Each row is a point. Two turns around zero, p and q, are shown by what they do to some points. Write where each new point lands after one turn and then the other. Backwards means that the second turn is done in reverse. Each puzzle has new turns, and all numbers are rounded.
(in the rows, 128 means zero)

Turn p:
[ 92 130] -> [ 92 134]
[150  78] -> [144  76]
[117 173] -> [122 174]
[170 173] -> [175 168]
[112  86] -> [108  88]
Turn q:
[190 142] -> [181  92]
[ 99 192] -> [155 193]
[123 108] -> [110 118]
[122  80] -> [ 89 100]
[106 119] -> [106 138]
Where do these land?
q, then p: [110 180] -> [159 174]
p, then q backwards: [102 114] -> [117 100]
q, then p: [172  90] -> [124  70]

Turn p:
[ 68 129 174] -> [143 201 140]
[165 112 124] -> [124  93 147]
[187 160  91] -> [142  59  98]
[ 93 111 123] -> [103 159 127]
Turn q:
[176 109 146] -> [112  79 109]
[ 94 186 122] -> [183 159 153]
[169  83 109] -> [ 89 108  81]
[ 73 133 135] -> [127 166 169]
Where do these land?
q, then p: [108 163 159] -> [160 117 166]
p, then q: [162 131 123] -> [ 95 119 122]
p, then q: [178 118 191] -> [106  51 142]
p, then q: [ 94  86 133] -> [156 140 173]
p, then q backwards: [ 71 150  77] -> [141  86  61]
q, then p: [154 120  85] -> [100 109  90]

Turn p:
[225  78 122] -> [172  83 217]
[ 97 114 135] -> [124 162 121]
[118 139 102] -> [ 99 123 125]
[107 170 143] -> [125 122  79]
[ 93 139 138] -> [120 151  98]
Turn q:
[115 146 154] -> [135 137 160]
[145  86 143] -> [ 96 157 108]
[ 85 163 131] -> [175 126 158]
[161  52 113] -> [ 84 155  62]
[134 169 164] -> [120 120 182]
[129 152  63] -> [157  73  98]
Where do these land?
p, then q backwards: [ 98 133  70] -> [183 109 158]
q, then p: [147 150  90] -> [125 150 170]
p, then q: [112 133 142] -> [133 107 124]
q, then p: [136  61 195] -> [ 93 117  40]
p, then q: [147 163 143] -> [115 128  88]

Turn p:
[ 99 115  72 176] -> [ 93  94 184 159]
[132 149 137  79] -> [126 154  81 134]
[128  63 153  64] -> [153  76  54 114]
[138 159 116 157] -> [125 156 162 138]
[100 179 164 120] -> [ 95 176 115  93]
[171 103 126 172] -> [176 113 171 129]
Turn q:
[ 95  99 137 104] -> [135 114  97 165]
[142  81 141  63] -> [157 111  53 123]
[147 165 118 224] -> [127 140 230 108]
[120 125  97 102] -> [126 159 102 137]
[136 171 147 147] -> [ 94 116 158 107]
Where do these land?
p, then q backwards: [149 128 174 154] -> [179 120 114 147]
p, then q backwards: [121 180  74  88] -> [ 58 141  89 101]
q, then p: [100 115 160 143] -> [143  95 150 108]
q, then p: [128  88 147 192] -> [195 124 133  88]
p, then q: [141 129  85  65] -> [150 175 184 138]

Turn p:
[169 114 115 161 166 121] -> [126  91  75 112 137 136]
[109 131 161 171 163 129] -> [124 131 120  71 128 163]
[156  54 194 176 149  69] -> [171  55 133  42 175 121]
[121 191 155 121  50 111] -> [ 69 158 194 148 170 112]
[ 90 136 102 135 121 110] -> [118 117 155 143 104 156]
[106 186 111  84 140 145] -> [ 89 172 131 149  80 113]
[140  92  93 110 105 182] -> [177 150 104 182 138 129]
[133 119  93  65 129 157] -> [152 150 113 177  93  92]
Turn q:
[160 121 173 104 146 148] -> [155 143 179 122 119 155]
[ 44 163  86 114  83 134] -> [ 84 151  62 173  87  86]
[164  93 115 134 143  63] -> [140 108 133 129 209 133]
[ 92 144 143 139 191 157] -> [ 65 128 157 108  98 152]
[138  75  62 113 100 129] -> [148  75 124 168 146  72]
[142 147 168 197  84 128] -> [166 125  71  83 111 171]
[134 159 163 119  75 138] -> [171 170 102 130  99 137]
[134 130  57 128 191 115] -> [ 72 102 155 106 167  76]
[143 120 185 105 140 141] -> [150 149 168 133 116 169]
Where do these land?
p, then q: [100  85 145 124 175 171] -> [181 153 143 112 126  72]
p, then q: [107 108  44 127  92  61] -> [163  46 105 134 110 198]
p, then q: [ 87 159 159 124 168 117] -> [144 176 118 171 100 118]
p, then q: [168 155 111 105  62 146] -> [ 73 119 102  81 151 163]
p, then q backwards: [110 109 209 134 165 133] -> [193 183 137 160 140 139]
q, then p: [159 134  95 117 132  97] -> [114 100 115  99  98 110]
p, then q: [166 145 133 164 102 173] -> [ 69 122 147  92 122 106]

Turn p:
[149 129  93  93 148 138 141 127] -> [102 122 100 115 104 119 162 120]
[109 127 191 170  72 132 145  50] -> [208  89 162 147 139 112  68  81]
[107 115 152 182 157 131 117  82] -> [155  96 153  90 178 113 101 127]
[ 99 142 167  72 157  62 185 137] -> [144 195 133  96  64  68 106 144]
[130 154 123 184 130  94 136 149] -> [155 160 109 105 155 166 106 142]
[115 127 143 110 133 145  86 194] -> [ 79 151 167 153 126 153 135 166]
[184 154  50 101 130 167  64 124] -> [ 40 102  80 144 150 163 168  83]
[144  89 147 115 123  90 147 133] -> [143 129 104 142 107  97 107 164]
[ 57  93 125 150  90 142 114  88] -> [174 116 172 164 181  93 147 109]
[187 150  89 103 140 178 144 196] -> [ 79 120 100 124  76 197 179 145]
Turn q:
[134 182 108 186  78 180 140  74] -> [ 81 162  77  67 113 165 165  81]
[131 142 162 136 159 104 159  80] -> [126 159  86 179 126 118 118 102]
[169 168 199 127 171 151 119 102] -> [102 109  73 169  83 146  74 107]
[156  81 191 159 104 171 158 162] -> [205 122 119  95  74 144  92  99]
[ 70  97 114  78  92  83  96 166] -> [133 119 233 141 145 101 149 139]
[165 128 105 137 168 100 121 178] -> [138 102 117 117 172 108  83 166]
[153  87 111  72 150 127 117 140] -> [150 114 150 157 130 149 121 191]
[132 128 103 112  91  99 187 165] -> [146 188 156  94 135  95 114 156]
[ 68 174  81 115 173 140 107  99] -> [ 63 103 108 150 139  93 193 146]
[101  94 106 157  94 124  77 113] -> [135 103 162 114 162 159 171  94]
Where do these land?
p, then q: [104 129 133 178  95 140 158 132] -> [139 122  88 118 110 164  88 143]
p, then q: [115  52 142 145 109 131 161 128] -> [181 127 129 102 160 131  70 138]
p, then q: [131 111 181 133 103 103 160  98] -> [126 116 150 123 164 179  88 116]
p, then q: [ 86 111  84 124 160 144 160  81] -> [149 191 120 176 138 118 107 161]
q, then p: [180 162  79 138 179 127  64 123] -> [100 125 163 111 168 108 203 184]
p, then q: [ 81 116 140 149 107  80 161 121] -> [ 99 131 108 126 154 142  60 137]
q, then p: [144 134 121 111  99  88 159 173] -> [ 80 162 141 126 119 133  80 126]
q, then p: [205 197 116  74 137 190  56 133] -> [113 134 221 203 162 131 207 161]
p, then q: [100 116 180 139 154 118 170 166] -> [118 120 168 108  98 129  60 132]
q, then p: [135 152 103  90 136 161  31 124] -> [158 105 203 151 135 106 172 184]

Turn p:
[145  98 118 150 116 106 133  95 105] -> [134 112 170 161 137 104 112 128 129]
[116 146 166 148 123 206 149 129 112] -> [128  71  70 117 108 128 123 133 173]
[145 107 143 149 148 123 135 135 158] -> [114 150 134 148  91 131 118 137 142]
[134  98 106  72 155 122 138 220  83] -> [ 80 136 129 148 173 222 166  97 125]
[111 113  91 146 146 105 133 117 146] -> [128 149 149 148 130 116 146 168 112]
[147 127  97 124 130 126  79 104 142] -> [ 97 151 143 110 146  84 122 129 113]
[113 225 155 123 135 107 139 115 140] -> [176 120 107  61 102 147  99 147  85]
[137 127 126 140  71 150 144 144 103] -> [144 103  93 161 156 123 110 102 134]
[128 107 136 101 118 138 142 115 137] -> [131 121 130 135 113 118 155 101 131]
[106 132 142 127 137  99  87 108 152] -> [145 167 153  92 125 109 128 137 138]
Turn q:
[107 153 158 184 125 129  91 172 172] -> [190 156 137 178 134 145  75 133 134]
[157  87 111 175 152 148 172 108 164] -> [ 98  90 111 157 102 194 120 114  99]
[ 88 165 117 111 125 178 107 135  86] -> [120 187 151 103 154 103 128 160  95]
[144 143  97 103 114 115 107 153 128] -> [112 127 139 125 154  93 107 107 147]
[112 121 117 153  94 182 105 109 104] -> [121 133 159 100 145 150 105 180 100]
[112 109 126 118 128 101 163 138  89] -> [141 112 117 109 150 123 175 108 112]
[157 111 155 107 131 110 171 139 156] -> [133 112 124 125  89 142 144  75 145]
[155  82 135 113 155 104 133 123 137] -> [119  81 127 149  97 118 152 112 132]
[162 155 107 123 123 104 120 102 112] -> [104 115  90 107 135 105 110 134 147]
[136 125 165 113 147 133  88 103  91] -> [141 123 127 115  94  84 137 173 120]
[ 80 158 119 110 114 106 151 125 170] -> [128 172 124 141 153 155 152 112 176]
Where do these land?
q, then p: [101 152 143 122 156 118 138 143 111] -> [132 108 133 132 127 138 105 142  86]
p, then q: [128 121 124 140 154 175  91 140 127] -> [122 156 148 166 153 136 153 115 149]
p, then q: [101 107  94 141 138 125 149 109 104] -> [159 110 123 144 116 141 136  97  95]
q, then p backwards: [135 109 126  57  80  94 171 120  98] -> [ 95 118 156  58 142 168  86  97 106]
q, then p backwards: [152 151 134 115 154 124 167 155 164] -> [165 108 157 101 101 134 134 152 156]
p, then q: [168 115 126 148 117 123 104 135 112] -> [145 136 124 159 128 119 126 169 138]
p, then q backwards: [116 104 136 184  86 133 118 176 148] -> [107 187 125 152 143  93 103 127 171]
p, then q: [136  86  94 130  88  89 113 135 142] -> [152 142  58 139 118 127 113 146 118]
p, then q: [106 181 135 148 120 135 137  68 131] -> [130  72 147 114 133  81 130  91 145]
q, then p: [143 148 177 101 155 121 154  96 154] -> [163 131  86 150 138  92 129 112  86]
q, then p: [123 134 119 122 159 171  66 132 116] -> [159 152 134 114 160 173  87 136 148]

Turn p:
[ 99 108 159 128 103 141 121 157 151 103 121] -> [139 120 150 150 113 111 118  78 104 137 115]
[200 190  72 120 103 117 115 163 180 142 144] -> [157 113 105  92 129 182  36 141 148 111 177]
[166 114 158 149 146 149 130 136 107  98 102] -> [143 113 100 142 132 135 131 132 127 171  78]
[121 104 144  93 132 157 117 109  98  95 136] -> [132 133 100 151  90 125 171 124 103 129 116]
[167 137 104  97 180  86 111 161 181 147 156] -> [131 110  68 135 165 116  81 121 164  95 181]
[111 175 175 107 121 155 145 127 141 121 108] -> [138 106 145 116  88 107 134 115 132 182 152]
[101 115 120 154  97  98 112  79  89 117 104] -> [106 183 156 120 150 149 165 136  91 141 115]
[ 93 115 116 129 141 156 120 147  90 117  89] -> [117 119 123  98 120  96 146 127  86 127  86]
[100 104 132 162 103 161 118  79 111 160 125] -> [ 87 127 182 150 119 143 155 161 104 126 109]
[202 140  93  84 122  89 142 169 173 170 114] -> [104 128  78  95 130 157  50 107 188 111 155]
[ 76 106 117 157 106 127 174  97  97 127 158] -> [137 150 189 126 128 129 187 134 138  95 106]
[123 113 102 148 171 105 137  98 144 126 140] -> [123 114 122 132 182 136 159 137 140 106 141]
[106 142 173 137 139 124 122 141 101 142 165] -> [149 147 145 157 118  77 131 153 138 136 131]
Turn q:
[151 175 133 154 143 120 146 154 190  62 123] -> [133 152 159  84 135 157 172  85  97 150  70]
[185 175 117 176 145  84 129 145 181 116 100] -> [147 110 129  91 132 158 144  34 109 132  87]
[122 126 124  68 131 159  99 124  71 141 140] -> [113  99 125 183 112  88 123 182 120 120 130]
[140  89  90 144  76 116 135 150 143 118 139] -> [113 141  94 137 149 171 172 117 143 126 160]
[145 143 126 126 160  75 164 131 163  96  82] -> [168 141 120  89 136 124 149  87 150 115  67]
[ 87 144 118 118 160 151 145 129 101 161 163] -> [159 122 129 123  89 118 106 179 102 133 152]
[112 136 134 126 131 102 105 116 169 118 142] -> [127 148 163 115 120 124 143 104 124  97 136]
[ 96 170 148  95 126 121 118 127  84 143 168] -> [160 109 176 171 101 124 114 168 118 121 136]
[163 104 160 154  97 115 153 134 149 120 117] -> [123 137 129 117 168 144 136  93 164 163 133]
[118 146 110 117 109 153 136  75 115 133 159] -> [138 168 126 173 118 117 108 138  96 133 148]
[128 114 138  90 158 157 115 121 111 160 164] -> [128 107 134 138 112  73 125 161 112 137 161]
[102  93 136 131 111 163 115 137 113 165  69] -> [ 76 118  95 121 108 130  87 150 175 129 132]
[115  48 129 166 118 147 103 120  73 131  98] -> [ 80 112  85 122 184 138  82 167 153 106 153]
Where do these land?
q, then p: [131 128  80 120 177  99  81 142 176  92 117] -> [145 156 106  87 109 147 202  85 129 143 114]
p, then q backwards: [ 57 115 123 126  96 115  87 122 129 128 137] -> [123 147 122 125 136 135  84  84 161 108 176]
q, then p: [112 133 162  97 161  92 153 135 143 187 115] -> [114 153 113 165 126 176  91  85 149 133 159]
p, then q: [156 156 133 111 152  98 139  99 137 109 122] -> [147 132 108 121  96 110 148 123  97 145 158]
q, then p: [146 123 163 154  77 104 106 150 117 102 133] -> [119  68 142 164 135 102 159 134 133 143 121]
p, then q: [157 105  82 143  89 164 147 141 102 100 172] -> [ 69 134 108 146 155 139 142 123 124 172  71]
p, then q: [158 153 107 113  90 145 131 127 100 139  96] -> [ 91 122 128 169  83 129 139 146 144 136 124]
p, then q: [141  89 157 143 156 128 141 112 107 140 126] -> [137 139 107  80 111 152 114 115 144 125 117]
q, then p: [143 160 151 104 129 161 140 142  90 106 123] -> [ 91 130 142 119 146 101  94 129 133 145  88]
p, then q backwards: [ 53  99  91 166 182 135 152 130 175 100 121] -> [190 108 141 129 170  66  70 148 129  94 158]
p, then q backwards: [131 138 163 162 143 111 126 114 127 225 151] -> [ 92  87 197  89  98 160 106 113  92 126 127]
p, then q: [151 137 124  98  86 185 133 123 134 109 123] -> [ 82 144 108 176 134 142 124 137 145 155 151]

Turn p:
[144 139 144 119 135 141 124 111 117 147 120] -> [140 127 132 124 140 127 115 147 155 119 138]
[138 122 134 131 164 136 118 167 114 115 108] -> [120 143 135 140 143  92 127 122 125 157 160]
[123 138 113 121 114 116 104 122 127 114 145] -> [132 128 133 118 139 130 116 113 106 114 106]
[156 150 142 140 111 119 140 120 148 127 130] -> [120 142 122  89 112 133 131 131 146 116 126]
[142  98 148 168 107 138 129 118 115 146 109] -> [147 137 117 134  91 148 114 136 132 119 172]
[133 150 143 120 107 139 140 122 120 148 161] -> [124 114  93 117 138 134 119 130 150 101 117]
[110 156 138 125 153 133 133 145 156 142 150] -> [ 83 121 127 134 138 106 142 139 140 112 115]
[114 149 147 120 136 113 129 128 113 133 129] -> [125 107 136 122 146 121 138 117 140 113 138]
[133  70 130 142 166 124 137 130 119 128 129] -> [110 128 139 162 118 151 112 123 128 171 157]
[ 94 133 136 117 119 135 138 126 119  31 147] -> [133 170 122 140 166 148 173  59 113 126 105]
[131  78  97 125 105 111 141 122 119 141 113] -> [157 105 124 137  93 152 118 130 108 163 124]
[138 147 135 117 118 132 111 138 181 144 110] -> [121 142 145 115  97  91 128 147 143 112 102]
[107 134  58 119 129 127 121 117 117 146 114] -> [150 101 136 133 142 130 132 168  79 140 104]
Turn q:
[152 111 114 134 139 132 137  90 142 103 140] -> [144 121 121 135  94 119 128 124 119  92 102]
[134 118 124 120 104 132 119 146 116 162  98] -> [116 116 111 113 167 136 143 105 125 144 132]
[ 93 155 165 106 138 124 157 113 113 162 107] -> [113 145 178 126 146 109 158 109 145 129 168]
[142 125 164 129 120 134 107 104 145 103 136] -> [102 111 116 152  97 111 112 126 125 112 139]
[150 136 123 145 158  98 129 149 162 139 122] -> [149 128 108 122 125 108 125 138 179 142 112]
[139 152 140  98 127 156 132 130 138 151  99] -> [114 124 131 138 172 121 130 110 148 102 145]
[140 122 114  99 144 110 102 127 127 127 153] -> [120 160 119 131 122 120 101 115 126 134  99]
[108 139 104 127 125 141 152 144 104 159 150] -> [157 160 142 131 154 155 144 127 115 141 138]
[ 88 106 116 161 144 136  98 114 108 114 140] -> [135 135 131  89  87 156 107 131 104 133 147]
[112 113 118  98 107 134 148 152 132 108 140] -> [125 116 157 152 144 152 118 133 114 141 103]
[116 148 101 133 156 136 118 104  93 125 108] -> [130 155 136  80 133 125 128 137 115  97 136]
[144 127 132 152  94 107 112 136 155 111 130] -> [109 104  94 142 109 135 136 150 138 143 115]
[146 113 150 159 107 125 154 155 128 102 140] -> [148  89 121 154 119 118 135 158 112 153 129]
Where do these land?
q, then p backwards: [144 117 143 133 121 125 135 122 151 151  98] -> [111 138 155 108 124 114 152 145 116 132 133]
p, then q: [115 142 149 114  82 127 144 121 119 126 110] -> [134 105 123 149 127 115 141 130 123 100  87]
p, then q: [165 114 108 125 134 121 166 104 114 114 145] -> [142 142 122 129 167 151 115  93 140 105 142]
p, then q: [118 117 116 139 145 114 117 116 113 155 109] -> [140 118 117 141 123 121 110 119 107 158 143]
q, then p backwards: [116 137 118 141 133 142 105 108 121 130 187] -> [141  92 126 170 104 157 115 118 136 113 126]
p, then q: [131 100 116 155 145 150 103 116 113 122 114] -> [138 150  99 136 129 122 117 150 113 137 163]
p, then q: [120 106 134 121 156 123 117 103 133 108 150] -> [127 122 130 117 114 130 120 123 137 110 175]
p, then q backwards: [116 148 111 142 141 140 126 120 136 129 108] -> [125 153 122 132 119 126 149 124 107 115 128]
q, then p: [122 141 118 159 117 110 119 139 130 119 125] -> [128 116 104 135 118 102 132 136 123 141 114]
p, then q backwards: [140 140 165 108 150 130 106 120 115 128 146] -> [127 143 137  94 153 145 120 142 148 140 107]
p, then q: [121 134 131 128 107 131 184 161 125 117 146] -> [152 137 147 118 135 160 163 116 130 110  92]
q, then p backwards: [128 139 125  71 106 123 114 205 167 138  98] -> [142 127 133  69 196 135 143 108 109 131 184]
